Rows are points. Two turns around zero, p and q, are shown by what they do to some points. Write where each new point lands after one turn and then the other. Backwards means that the second turn is done in reverse. Each puzzle has new turns, and all numbers are rounded.
In the rows, 128 means zero.

Turn p:
[115 129 114] -> [112 123 119]
[121 151 157] -> [122 149 159]
[169 101  85] -> [161 115  73]
[121 118 167] -> [137 119 167]
[114 141 117] -> [108 134 122]
Turn q:
[115  82 118] -> [112  83 120]
[154 124 152] -> [161 123 140]
[143 147  79] -> [123 151  79]
[112 137 151] -> [122 135 156]
[116 150 140] -> [122 149 145]
Where do these land?
p, then q: [ 93 119 104] -> [ 91 106 128]
p, then q backwards: [155 146 171] -> [143 160 168]
q, then p backwards: [147 145 130] -> [152 137 131]
p, then q: [117 103 107] -> [115 101 112]

Turn p:
[125 145 160 139] -> [134 134 161 145]
[ 89 114 162 144] -> [106  98 158 157]
[119  92  96 152] -> [119 104  84 147]
[152 156 104 117] -> [137 166 114 109]
[125 154 112  96] -> [112 154 130  96]
[158 105 134 121] -> [160 111 121 116]
Turn q:
[119 100  90 164] -> [110 100  88 158]
[148 152 142  95] -> [152 157 143 104]
[ 90 124 134  87] -> [ 91 141 137  89]
[151 124 146 139] -> [153 114 139 133]
[132 139 129 155] -> [133 126 133 156]
Where do these land?
q, then p: [127 140 114 111] -> [119 150 129 119]
p, then q: [148 150 127 142] -> [148 146 134 146]
p, then q: [101 164 156  93] -> [112 138 184 104]
q, then p: [ 96 151 147 117] -> [110 132 169 134]
q, then p backwards: [155  69 130 148] -> [139  61 133 127]
p, then q: [146  90 112 138] -> [138 114  85 127]
p, then q: [123 133 110 147] -> [118 136 118 150]

Turn p:
[119 145 163 120 149 104] -> [112 162 156 116 132 111]
[145 106 113 147 130 145] -> [145  99 125 144 144 133]
[108 118 185  74 130 138] -> [120 143 170  64 113 148]
[145 135 124 144  87 100] -> [133 121 125 156  87 105]
[129 122 112 137 121 195] -> [152 109 114 137 142 187]
[137 143  94 128 150 103] -> [129 141  96 135 146  96]
[113 127 105 145 129 110] -> [105 122 109 145 132 115]
Turn q:
[160 133 145 119 145 103] -> [157 139 144 110 146 106]
[ 99 143 102 113  85 126] -> [100 140 102 121  81 131]
[ 96 133 119 146 114 105] -> [102 135 122 150 110 104]
[134  81 133 128 151 159] -> [136  78 131 131 153 150]
[117 130 123 121 100 115] -> [120 131 123 123  98 118]
[166 117 167 164 131 148] -> [170 120 170 156 139 147]
[135 166  96 121 138 113] -> [129 168  96 120 137 118]
[103 169 138 115 120 116] -> [ 98 166 138 115 117 122]
[142  79 129 124 169 168] -> [141  75 126 126 173 158]
Where do these land?
q, then p: [113 159 158  75 153 117] -> [110 174 132  71 126 131]
q, then p: [114 123 159  96 151 169] -> [123 129 149  84 151 166]
p, then q: [120  86 112 152  96 120] -> [123  76 126 152 110 117]
p, then q: [165  94 124 146 109 135] -> [167  91 139 141 125 117]
q, then p: [116 154 102 141 158  96] -> [104 158 102 145 146 100]
q, then p: [136 148 138 153 118 121] -> [135 147 139 155 118 127]
p, then q: [132 132 102 132 111 138] -> [140 120 104 142 121 136]

Turn p:
[108 164 158 130 140 133 113  95] -> [121 160 160 134 141 151 112  97]
[118  94  94  92 117 143 135 114] -> [111  95  94  97 108 135 131 110]
[ 92 125 115 148 147 136 119 157] -> [ 92 119 127 144 143 143 118 161]
[126 152 119 165  89 111 141 151] -> [126 157 123 165  96 107 128 156]
[138  91 116 125 118 137  98 140] -> [140  89 122 115 116 128 104 145]
[168 144  91 159 109  97 150 115] -> [154 141  90 171 117  86 133 116]
[151 144 151 102 139 135 107 146] -> [155 145 140  95 148 133 119 142]
[ 91 148 154 126 141  94 135  96] -> [ 93 151 164 135 141 115 130  91]
[160  89 153 105 151 166 153 138] -> [161  93 131  97 142 155 174 135]
Turn q:
[123 156 126 132 111 137 167 117] -> [112 147 144 126 113 149 162 116]
[179 100 125 127 106  73 124 127] -> [185 122 120 147 104  79 141 118]
[ 98  91 105 121 110 108 107 125] -> [112 106  87 131 103 105 108 121]
[114 139  94 100 115 164 149 135] -> [110 139 100  96 115 162 150 141]
[111 123 138 141 114 121 107  99] -> [119 119 133 140 112 128 100 100]
[147 117 118 132 131 142 139 111] -> [145 124 117 127 137 143 141 110]
[123 106 144  61 184 116 124 169] -> [127 109 124  66 170  79 125 171]
[138 147 153 140 138 149  84 128] -> [143 131 153 134 142 149  83 139]
[138 166 137 184 144 117 118 117] -> [129 164 158 177 147 135 114 115]
[108 136 141 143 128 152 162 150] -> [ 97 120 144 136 136 150 157 146]
Where do these land?
q, then p: [111 119 159  92 122 126 104 129] -> [126 110 149  87 117 113 109 133]
p, then q backwards: [122 120 135 114 117 111 150 143] -> [120 130 130 109 123 110 152 140]
p, then q: [153 143 122 167 133 104 126 139] -> [143 149 135 171 143 111 128 135]
p, then q: [ 97 155  90 143 155 111 118 122] -> [ 89 152 111 147 149 126  93 121]
q, then p backwards: [139 119 148 112  69 161 152 131] -> [126  85 153 125  96 174 146 128]
q, then p: [141  72 151 116 101 156 162 143] -> [136  70 117 116 104 125 178 136]
p, then q: [137 158 112 143 170 105 132  91] -> [121 161 128 145 169 124 113  86]
p, then q: [154 109 135  89 111 162 138 160] -> [154 120 111  88 112 134 164 159]
q, then p: [123 134  92 150 147 103  92 100] -> [127 145 112 157 146 122  77 104]
q, then p: [102 150 136 155 154 142 106 123] -> [112 132 151 139 153 159  99 133]

Turn p:
[115 102 117 138 145 117  99 132] -> [119  99 111 141 136 106 111 137]
[133 145 126 122 163 137 117  93] -> [141 144 107 128 153 128 104  97]
[138 129  90  87 108 101 130  94] -> [142 120 100  96  88 114 138  89]
[141 126 126  93 110 156 160 151] -> [131 130 132  90 118 170 150 144]
[152 140 150 107 157 141 104 170] -> [134 142 135  96 150 131  90 170]
[ 81 150 144 163 137 133 123 139] -> [ 81 146 141 165 145 126 120 131]
[159 115 130 158 125 115 164 165] -> [150 138 137 138 130 120 170 176]
[138 140 103 157  88 158 155 123] -> [141 142 128 161  93 168 154 129]
[ 92  89 134 144 134 132 109 157] -> [ 93  86 131 146 143 123 122 156]
[140 118 140 128 155  79 113  92] -> [150 121 125 125 148  71 122  99]
[120 153 147 111  86 138 134  94] -> [126 140 161 121 103 149 128  83]
Turn q:
[136 130 131 108 104 128 135 151] -> [134 140 121 105 110 124 133 151]
[125 142 128 137 141 127 100 149] -> [118 142 129 135 153 138 111 146]
[156 160 117 134 143 107 122 115] -> [151 150 129 138 156 102 119 115]
[136  76 126 167 148 112 123 149] -> [121  82 117 170 140 123 135 162]
[116 116  72 136 110 145  83 118] -> [134 128  94 153 110 157  71 121]
[159 153 134 133 105 163 134 119] -> [161 162 151 135 106 140 136 125]
[144 116 180 110 160 107 145 118] -> [136  97 161 101 160 108 160 128]
[ 99 117  87 113 130 169 160 123] -> [119 130  86 127 100 167 151  97]
[ 82 143 177 113 112  95 150 109] -> [ 79 122 164  87 117  94 136 107]
Where do these land?
p, then q: [ 91 117 155 115 152 124 135  94] -> [116  93 134 125 154 132 131  82]
q, then p: [152 129 128 160 144 114 111 104] -> [152 127 136 156 151  99 119 134]
p, then q: [114 105 117 124 124 164 132 149] -> [118 119 113 134 114 169 141 141]
q, then p: [112 157  94 120 154 132  97 131] -> [123 144  90 140 137 136  86 115]
q, then p: [137 158 150 116  80 123 159  92] -> [141 145 175 103  99 109 138  89]
p, then q backwards: [116 121  98 131  94 111 156 149] -> [116 108 134 135 106 139 174 149]
p, then q: [127 151 152 139 119 160 134 163] -> [108 157 153 122 136 160 140 149]
q, then p: [167 109  95 100 146  82 150 119] -> [169 117  80 109 116  87 151 133]
q, then p backwards: [135 105 161 148 139 141  78 150] -> [131 105 162 147 126 167 109 166]

Turn p:
[112 118 122 193  98  96 101 102 160] -> [117 154 154 190 124 164 123  80 129]
[120 129 145  99 116 120 167 145 142] -> [132  88 157 115 124 114 138 142 145]
[151 105 132 134 150 126 145 151 119] -> [146 122 127 140 122 113 130 159 100]
[154 140 181 145 110 151  96  98 125] -> [128 172 159 100 145 168  96 130 117]
[123 123 127 120 151 134 110 123 161] -> [134 117 114 142 162 133 110 126 136]
[144 172 123 111 121 124  90 142 127] -> [128 154 106 115 127 150 129 148 172]
[121 143  86 137 119 135 150 127 145] -> [142 118 117 135 130 127 169 100 138]
[149 147 121 112 171 123 166 111 115] -> [149 141 127 112 148  71 144 140 128]
[ 86 137 148 116 111 137 130 167 116] -> [ 81  97 132 113 116 144 141 148 135]
[119  65  95 113 133 136 125 115  70] -> [123 116  86 117  81  96 100 106  78]
Turn q:
[ 99 128 103 164 128 151 184  69 112] -> [ 93 123 105 132 172 192 118  96  93]
[131 111 150 105 122 127 158 130 113] -> [129 131 148 129 109 140 158 109 111]
[144 189 149 129 139 123 101 154 110] -> [165 145 102 128 152  76 151 131 141]
[124 155 155 109  94 152 101 150 116] -> [138 175 135 114 128  87 138 142 109]
[144 138 113 143 127 124 136 152 162] -> [150 124 103 122 114 144 121 156 142]
[ 63 107 123 106 117 117 157 129 172] -> [ 75 118 145 128 118 165 154 180 118]
[132 118 104 113 146 144 108  58 138] -> [ 92 133 150 112 159 147  95  98 167]
[131 132  95 109 132 150 112 140 120] -> [141 119 144  92 143 119 112 137 126]
[144 108 131 104 133 148 126 133 138] -> [142 136 161 117 116 138 124 128 138]
[146 108 139 170 151 139 120 147 117] -> [165 117 129 167 127 127 101 122 120]
[136 134 128 118 101  99 123 121 124] -> [109 131 111 115 105 110 135 118 132]
[142 109 145 164 145  64 110 152 115] -> [137  85 104 178  93  93 126 120 139]
Where do these land?
p, then q: [141 143 127 115 145 167 128 117  77] -> [124 107 135  76 138 106 165 124 128]
q, then p: [124  97 125 131 103 119 167  90 158] -> [100 108 119  92 139 162 144  91 116]
p, then q: [ 97 117 143 119 124 110 124 127 145] -> [108 130 142 159 126 127 112 142 130]
p, then q backwards: [139 123 118  99 151 152 110  96 131] -> [150 159  98 147 123 144 114 120 112]
q, then p backwards: [124  98 140 147 158 137 132 112 126] -> [118 110 138 148 119 112 119 125 165]
q, then p: [144 142 165 117  93 133 130 149 127] -> [136 148 148 112 105 123 160 130 158]
q, then p: [122 122  95 108 149  89 135 112 110] -> [129  87 132 137 129 108  96 102 110]
p, then q: [127 147 132 171 144 113 160 176 172] -> [172 116 113 181 122 172 140 133 101]
q, then p: [149 154 118 131  87 123  88 141 103] -> [132 147 113 140  94 107 114 124 181]
q, then p: [ 95 162 133 166 139 138 135 162 146] -> [136 133  95 152 119 122 169 165 106]
p, then q backwards: [147 151 170 138  87 120 101 138 136] -> [132 100 130 108 131 163 140 115 180]
q, then p: [125  80  71  95 156 134 126 116 103] -> [117 101 137 110 136 128  49 132 102]

Turn p:
[143 129 133 130 122 125 105 147  79 160 124] -> [140 125 156 128 129 145 145 156  95 162 121]
[112 175 162 166  91 169 131 102 160 123 120] -> [153 153 119 135  96 183  99  91 153 103  97]
[108 166 173 108 102 148 105 105 155 106  93] -> [108 148 120  99  80 161  98 129 139  94  89]
[122 118 148  91 135 181 138  98 170 126  98] -> [107 121 103  87 112 139 125 127 194 122  99]
[123  95 135 138 138 116 111 115 118 110 144] -> [140 106 152 124 124  94 113 126 125 124 131]
[137 120 114 122 111  95 156 140 104 121 131] -> [140 139 120 135 126 107 162 136 103 121 153]
[138 125 106 149 135 112 107 168 124 140 133] -> [118 130 144 164 142 129 119 143 112 152 151]
[117 103 112 140 147 125 158 160  96 123 147] -> [127 104 147 158 144 108 172 116 122 132 146]
[104 130 120 109 140 108 116 156 135 141 166] -> [ 91 126 144 122 145 124 124 103 103 141 156]
[171 126 107 125 137 131 134 140 114 105 149] -> [143  97 116 137 147 132 135 152 121 117 161]
[173 119 124 126 152 115 156 109 107 155 160] -> [168 121 128 105 184 121 149 136 122 134 145]
[122 120 140 123  61 142 104 101 162 139  90] -> [140 166 108 106  62 137  99 133 152 149 117]
[114 141  68 142 169 106 131 133  89 130 153] -> [123  97 112 166 175 104 140 114  79 144 125]
[108 124 153 124 152 119 138 117 179 114  84] -> [ 95 160 125 125 127 106 111 131 172  97 100]
Turn q:
[121 123 132 138 115  93  95 107 134 138 149] -> [101 128 113 144 119 102 101 119 135 157 132]
[108 121 104 150 116 119  81 149  96 128 124] -> [ 82 126 125 127 136 147  95 129  92 141 110]
[161 175 167 132 127 132 152 106 160 119 104] -> [171 152  96 149  98 106 151 139 147  92 121]
[114 164 119 130 136 178 122 123 138 118 134] -> [144 154 123 115 118 166 112 107 143 101 124]
[ 84 139 135 102 130 105 121 129  85 124 131] -> [ 99 155 155  98 121 108 133 108 104 145 111]
[162 127 173 114 133 147 133 126 148 146 112] -> [186 119 134 145 107 111 126 143 128 118 129]
[168 124  95 118 178 152 149 118 136 125 130] -> [170 117 113 128 176 145 146 103 129 111 153]
[ 82 102 122 116 126 116 134 149 144 142 117] -> [110 110 157  96 141 117 117 147 148 136 107]
[116 102 125 146 116 116 115 125 132 106 104] -> [ 99  93 119 126 119 123 126 132 123 118 113]
[165 114 120 156 178 161 158 139 122 107 178] -> [143 124 153 175 167 165 149  98 136 102 172]
[126 116 110 105  86  77 113 162 125 125 136] -> [ 84 129 125 106 131 103 118 173 109 152 154]
[144 187 171 151 119 134 161 101 134 169 104] -> [176 173 106 162  99 121 155 143 149 134  84]
[112  70  91 106 102 134 131 131 111 117 140] -> [ 99  84 145  91 131 151 135 128 121 158 155]
Where do these land?
p, then q: [134 149 157 189 144 164  73 151 140 134 131] -> [156 102 137 170  89 148  71 123 119 101  96]
q, then p: [ 77 134 124 120 129 138 124 156 174 135 126] -> [ 73 134 134 111 110 136  94 146 144 112 132]
q, then p: [173 152 159  90 125 125 129 112  97 126 134] -> [178 137 117 122 143 146 149 133  82 121 149]
p, then q: [141 115 156 136 152 128 150 131 180 115 131] -> [123 133 120 128 127 101 103 114 162  83 147]
p, then q: [113 134 128 113 137 106 155 135  94 132 106] -> [119 142 138 120 138 124 177 136 124 121 108]
p, then q backwards: [151 141  84 145 141 191 111 130 116  95 176] -> [171  60 101 158 133 165 106 107 150 128 124]
p, then q: [147 120 127 134 134 122 107 157 113 166 122] -> [152 149 162 149 138 132 116 142 125 137 109]
q, then p backwards: [121 123 117 113 100 135 102 141 104 109  88] -> [122 154 133  86 116 122  98 114 102 115 127]
p, then q: [ 93  79 153 117 132  86 151  98 115 157 129] -> [141 157 115 119 122  54 165 135 128 146 123]
p, then q: [106 123 121 129  90 117 156 142 133 135 124] -> [120 158 107 132 114 139 152 130 151 147 132]
q, then p: [135 138 101 128 137 113 130 116 143  92 170] -> [123 110 112 123 147 117 105  77 119 115 135]
q, then p: [146 127 109 121 117 113 148  68 128 138 100] -> [141 146  78 128 148 101 153 131 138 158 143]

Turn p:
[121 136 140  98 142  97 122 146 110  84 130  99] -> [106 115 126  81 148 112 152 127 115 106 127  96]
[143 155 134 149  93  99 124 133 157 101 129 104] -> [132 140 121 115  82 111 146 143 140  87 113 111]
[103 149 160 156  91  81 125 171 117 121 147 106] -> [107 135 111 122  84 109 166 170 103 119 153  87]
[145 141 127 103 152 111 127 111 118 160 124 133] -> [133 142 140 117 135 100 112  95 122 154 132 130]
[120  95  96  82 131 143 146  87 117 142 145 147] -> [137 104 115 118 150 153 114  77 149 152 155 160]
[125 138 163 145  86 107 139 152 124 107  82 113] -> [106 107 120 124  86 110 162 158 104 121  89 125]
[148  81 115 138 160 143 130  98 117 143 137 131] -> [160 103 123 153 157 137  90 104 133 140 130 120]
[ 96 110 114 142 151 167 135 105 174 159 105 127] -> [124 136 142 173 142 157 123 123 182 161 103 135]
[133 166 115 161 101 138 134 172 117 124 119  98] -> [145 165 108 115 110 136 153 176 106 125 105 121]
[137 102  96 133 150 145 131 146 154 148 132 179] -> [152 122 151 148 152 127 102 153 158 143 151 166]
[119 128 109 127 157 145 118  83 108 125 133 168] -> [124 135 118 158 170 127 112  90 128 120 142 159]
[145 163 182 107 123 122 151 136 107  95 155 111] -> [126 128 158  99 112 133 165 108  76  97 135 105]
[129 100 114 123 125 165  82 124 144 157 127 148] -> [112 133 131 143 133 154  67 138 147 141 131 149]
Turn q:
[137 183 155 101 151 150 162 116 151 122 117  59] -> [177 130 152  88 158 128 140 111 140 129 116  50]
[148 168 145 111 146 179 178  99 129 112 145 120] -> [184 148 161 104 121 150 168 108 116 139 147  95]
[120 154 149  59 132 156 151 101 130 112 114 116] -> [156 140 151  54 125 142 143 111 144 149 119 114]
[126 186 132 103 120 130 144 102 159 107 127 120] -> [160 159 127  96 115 120 151 111 162 115 120  95]
[112 115 121 158  98 106 134 132  88 130 120 131] -> [ 79 125 114 148 104 126 132 140 106 139 120 120]
[120 119  70 127 103 127 134 144 128 122 131 139] -> [130 124  84 141 113 138 148 158 136 140 113 147]
[134 105 138 137 100 101 109 168 115 159 147 155] -> [100 130 137 162 114 108  91 165 133 144 138 153]
[117  80 103 132 143  96 130 147 115 139 132 138] -> [ 95  98 116 141 148 115 138 155 120 134 132 163]
[177 133 155 135 148 153 120 146 150 141  93 122] -> [171 113 168 146 140 125  98 109 119 117  98 126]
[ 83  86 126 158 109 127 109 156 134 111 139 144] -> [ 79 130 113 151 132 169 115 155 137 107 135 152]
[158 111 142 145 138 104 109 128 122 104 107 140] -> [119 116 140 132 118 108 115 123 101  89 114 146]
[110 121 120 143 144  97 128 132 133 135 151 153] -> [104 138 123 148 142 109 145 137 138 119 149 149]
[102 118 100 151 138 119  77 152  89 143 134 153] -> [ 91 153  88 155 148 123 103 132 100 142 128 166]
[137 150 148 118 135 157 147  75 158 154 101 111] -> [159 112 150 115 124 134 138  64 154 140 125 100]
[140  92 115 140 114 116  88 124 118 130 161 118] -> [118 106  95 137 119 123  95 142 114 118 164 142]
Where do these land?
p, then q: [143 128 111 149  92 120 144 134 128 148  82 114] -> [127 110 120 154 100 111 123 137 141 150  81 142]
q, then p: [126 130 118 125 171 133 141 127 115 159 140 142] -> [151 135 145 153 139 106 130 108 116 149 150 121]
p, then q: [123  97 110 161 155 131 114  96  99  98 147 120] -> [146 106  89 135 157 134 145 117  88  94 137 132]
p, then q: [144 131 130 124 120 128  84 183 130 111 104 132] -> [108 155 132 107 153 127  99 167 128 129  92 146]
p, then q: [101 153 151 146 109  99 124 126 127 108 120 152] -> [ 88 143 122 136 116 133 165 155 134 118 128 114]
p, then q: [137 115 130 102 159 146 152 125  87 131  95  95] -> [129  92 141 110 152 115 132  89 103 167 112 140]
p, then q: [ 93  99 132 137 140 105 123 151 117 157 146 123] -> [124 113 113 153 163 126 117 150 137 149 158 109]
p, then q: [147 122 156 173 142  91 157 136 168  85 106 134] -> [102  87 164 138 114 121 139 163 122  72 102 107]
q, then p: [105 145 151 122 157  85 110 124 120 149  94  92] -> [ 89 124 120 123 157  95 135  98 158 144 115  88]
p, then q: [122 106 139 105 120 160 154 121 166 128 123 133] -> [134 115 165 135 115 167 117 107 148 127 134 142]
q, then p backwards: [140 172 137 102 125 185 128  93 131 178 165 184] -> [139 160  98 112 129 133 172 102 146 212 170 146]
p, then q: [159 103 109 100 102 119 132 157 113 139 163 123] -> [158 120 120 104 115 121  95 160 125 153 154 153]
p, then q: [128 144 124 120 114  97 105 111 153 121 144 171] -> [110 157 117 122 107 119 136 142 156  91 155 137]
p, then q: [111 142  73 122 123 166 121 114 105 112 169 111] -> [195 156 101 117 141 145 156 115 115 135 136 140]
q, then p: [140 134 148 133  92 154 131 120 161  95 124  93] -> [129 118 128  97 113 171 112 133 131  97  89 118]
